Each wall is flat, endless, passes through zero and stands at right angles to its row. A trip goes straight from one point to another. List the walls that it crosses, first one first.

Walls:
(1): [ 30  42 -41]
(2): [ -1 -43 -40]
(3): [-6 26 -7]
(4): [-19  33  83]
(5): [ -1  56 -22]
Trips:
[-54  74  14] to [-37   0 -38] => 4, 2
[  0 -52 -38] to [ 44 -52  22] => none
[ 30 -59  -6] to [-19  61 -70] => 1, 5, 3
[24 84 82] to [-42  13 -33] => 4, 2
[-13 -23  -9] to [-33 -30  -8] => none

Walls:
(1): [-51 -41 -12   1  17 -33  -8  20  30 -44  43  67]
(2): [ -6 -23 -30 -13  -3 -80  13  20  -1 -58 -38 -41]
(3): [-71  31  73 -49  21  22  -2   1 -15  53  52 -13]
(4): [  2 -29 -50  15 -46  38 -32 -27 -11  -9  17  31]
(5): [-44 -12  -2  18 -16  43  13 -24  20 -22  19  47]
(6): [ -7 -27 -39 -10 -52   9  35  39  66 -25 -24   8]
Trips:
[-11  -9  23  18 -75  99  -6 -49   1  14  23 -37] to [-68 -12 -72   6  16 -20  36 -67   1  24  30 -72] => 6, 2
[-25  20 -34   9 -18 108 -27 -30  45  19  93  -5] to [-95 -14 -86 -12  18   6  40 -19  10  22  -2 -43] => 2
[  5  38 -28   4 -90 -26 -41   4 -37 -12 -16  62] to [-40  10 -62 -20 -30 -42  44 -38 -16  48 -63 -44] => 1, 5, 4
[-78  53 -44 -72 -21 -29 -50  -8  48  33  83  63] to [ -1 -38   8  61 -47  16 -48   5  51 -16 -34  18] => 3

Walls:
(1): [-18 -21 -59   4  28  37  -5  44   6 -33  35 -31  35   4   5 -15 -46 -51
  -6  63   9  -8 -49 -57 -15  16  39  35  31  15  26 -51  -8 -51  65 -18
 -45  14   6  15   0  15 -33 -18  22  -4 -29 -14]
(2): [-64  23 -65  -5  16 -48   0  32 -10  16  26  44 -46  31  -4   8 -24  50
 -31  22   7   7 -24  -7   3  32  64 -29 -10 -21 -48 -40  35   5 -52  72
 -12  47  -9 -18  54   0 -57  10  -5  69   1   2]
(3): [ 34 -33  35  -5  46 -21  15 -14 -18  27  38   5  52  -9  11  87 -37 -24
  40  35  17  15  34  29 -48  23  14   0 -35  39  16  -9  16   6  16 -16
 -34  -5 -28   6  12  26  -3  24  -7  46  -7  -4]
(4): [ 47 -14 -37  -5 -31  -3 -17 -10 -13 -29 -11   7  -2  23 -57  18 -26  -6
  -9 -39 -21  15 -16  18 -22  16  15  38   6 -17 -13   5  -8   0  41   8
  50  40  -8   7  55 -37  48  29  17  10   3  16]
(5): [ 19 -54 -29   0  32  -1   4  24  25 -36  19  -5   6 -36 -15 -21 -22  10
   0  15 -26  37  37  35   1  51 -49  -6 -56   1  27  20  38  57   4  -7
   3 -10 -19  19  41 -53  24  10  20 -41 -25 -26]
(6): [ 10  18  34 -35  12  69 -60  47 -51 -14  37  62  51 -47   5 -22  21  37
  -6   5 -39 -34 -28   6  16 -33  17  -5 -22 -28 -46  52  49 -63  25  24
  34 -10  53 -16 -22  56  45  11  -2  39  22 -19]
(7): [ -11    7   13   48  -37 -103   35  -40    6  -43  -11   52  -37  -33
   34  -19   95   48   34   59   -5  -18  -12   17   30   18    7  -30
  -46   -2   19    8    7    5  -25   16   54   24   15  -11   -4  -13
   20  -14  -37  -26    3   12]
Trips:
[   1    8   52   24   -4   32   48   30  -21  -18   43   18   -4  -28
   -6   15   53  -20  -73 -106  -47  -53  -12  -23  -34   -4  -50   15
   -1  -30   -1   36   29  -15   32  -58   22   33   84   -2  -12  -43
  -25    2  -28   -6   -3  -44] to [ 28 -44  20  13 -22  66 -98 -70   7  -8  25 -76 -26  45  22  70  32 -22
   7 -55   7 -35  -6  -4 -34 -26 -19 -48 -46 -29 -54  19 -10  -6  -6  12
 -53 -10  -3 -68  15  -5  15  12  13  -6  -6  22] => 3
[ 26  70 -18  69   2  50 -16  -6   0 -57  43 -21 -25   1  -9 -50  -3 -59
 -16  22  27 -58  13  36  17 -36  14  14 -21  19 -20  -7 -22 -35 -48 -13
 -25  33 -32 -23  14 -13 -20 -47 -20 -42 -34  -6] to [-25  35 -28  42  29 -26 -17 -28  43  19 -10 -10 -20 -76  28  49  43  39
 -20 -14  43  22  16 -25 -29 -18  -9  24  26  22   5  17  27  25  17 -17
  62 -20 -53 -26 -25 -22 -46 -30  -1  72  46 -36] => 2, 1, 3
[  -9    3   15   48  -11  -20   55  -39  -30  -31   13   29   20   -2
   70   18   69  -42  -54  -27   45   -3   28  -41   40    7  -30   15
   55  -89   -2  -22   -6   -5   -6   19  -12   18    4    3  -12   38
  -13  -15 -103  -18   21   35] to [ -26   30   14   23   -1   19   -9    4  -11   17  -17  -54  -17 -115
  -32   15  -35  -39  -26    1  -20   53   55  -54  -18  -57   -1    6
    0  -13  -22  -16  -38    7   40   35   44    7    0   38  -53  -18
   23   23   21   -2   39   23] => 7, 6, 4, 1
[  41   14   10  -83  -11   32    2   25  -21   -4   46  -24  -23   20
    8    9  -28  -33   69   -7   19   42  -16   20   52   30  -20   23
   13    9   -7   -8  -11   44  -29   12    0  -29   14  -45   24   -2
    7   65 -112   -5   14   11] to [ 55  -9  51  -7 -26  21   5   0 -14  49  37  15 -25   2  -5 -35  12  72
 -44  31 -57  25   1  -2 -33  46 -15 -13 -13 -30 -54  -7   7  -5  36  -9
 -32  -4   5 -73 -35  14  26   2 -19 -18 -56 -27] => 6, 4, 7, 3

Walls:
(1): [ -5   1   0  21  53 -32 -25 -17 -23  27 -39   2  -2  16 -44 -31  15 -14
 -22  17 -33 -21  -4  41  44  29  52 -18  18 -20  14   9 -20  35  32  52
 -41  -1  24 -17 -13  86 -17   5 -12 -25  10 -13]
(2): [  8  -6  12  35 -42  16 -14  -7  32 -26  13  17 -32  73  17  23  49  -1
  12 -16  37 -33  19 -20 -25 -15 -45 -27 -16   2  13  -4 -60 -32  19  -6
  19 -29  10 -17 -40 -14  -4   0  15  10   3  14]
(3): [ 40  53  -6 -42   9 -35   2 -11 -64  16  -6  27   1  35  19  35   1  28
  46  -5  13  -7 -34 -54   2 -63  44  32  33   6   0  42 -23   3 -53  -9
  70 -25 -24  32 -60  50  -8   2 -10  65  11 -13]
(4): [ 17 -16 -23  57 -17  -1  16  64 -40  -3  60  37  42 -76   4  16 -38  86
 -46  -6  29   2   0  18  30  55  14 -37 -60 -11  13 -66  36 -22  68 -31
 -36 -28  20 -24  22  23  14  36  -4 -36 -15  12]
(5): [  1   0 -39 -31 -12 -52  24  -7  47 -48  61   3   8  -9 -20 -20 -12  18
   0  29  38 -48  12 -18  35  33 -17 -33  49 -26 -38  24 -11  43  29  32
 -41 -31 -28 -20  63 -25  17  19 -50  72  -8  36]
(6): [  -3  -18  -37   64   27   10  -23  -19   24   17   13  -20    9 -121
  -36    4    4    7   46  -10   10  -33   37  -21  -66  -12  -13   -6
  -58  -54  -12  -10  -17  -55  -16   -4   20   -1  -16   80  -38   37
    6    6   29   39   26  -31]
(7): [  14   93    0   15   23  -16   17  -40  -39    7   23  -30  -67  -58
   29   -5  -45  -69   39  -19  -17 -105   15   23   48  -18  -50  -22
   13   -6  -29    2   10   -8   29   -8  -33   11  -53   30   36  -26
   -9   34  -69  -16   -6    7]
Trips:
[  5 -24 -35  -3  10  -6  39 -60 -20 -38  12 -16 -20  22 -43  14 -38   0
  22   8  14  -1  44   0  25 -41  52  39 -62  48 -17   2  36  11  62  42
  45  12 -22 -28  65   1 -12  59  57  -4 -22 -32] to [-24   2  -6 -42   4 -17   4 -20 -60  14 -10  22  30  -8 -12  18  21 -32
  12   6  59  13  12  -2  23   5  32  30 -10  12  -5  59  18  -3 -59  34
 -68 -23 -64  27 -87  73  47 -30  46  24  10 -19] => 3, 6, 4, 7, 5
[ 41   3 -13  12  43  33  43  13  42  26  48 -27 -27 -21   5 -50 -87  -3
  -6 -30 -16   8 -20  21 100   7 -63 -56 -16  14 -23  39 -28 -75  32 -17
  10  -3  16  35  42  22   4 -85  43  55 -30   0] to [-43  15  12 -20   2 -27 -26   5 -45  26   0  53   2 -70 -22  50 -44  29
  41 -66 -44  -7 -17  16 -42 -91  74  27 -76 -14   8 -27  26  11 -33  13
  17 -82 -30  -8 -75 -36 -29  66 -46  11  23 -14] => 3, 5
[ 43  -1 -68 -74  25 -16  40  13  25  25   4 -32 -63  33 -36  13  21  24
 -36 -55 -11  24  52  71  -6   4 -63  -3  40 -31  46 -59  12 106 -35 -35
  21 -21  10 -19   6 -23  38 -50  53 -50  -9  15] to [ 27   5  18  14  -6  86  -2 -58  -2  -2 -35 -16 -20 -14   2  47  23  14
  80 -50 -30  10 -29 -43 -27  63 -21   0  32  27 -29 -83 -16 -31  35 -43
  21  57  59  -5 -59  15 -31 -34  24  26  25  -9] => 5, 2, 6, 3
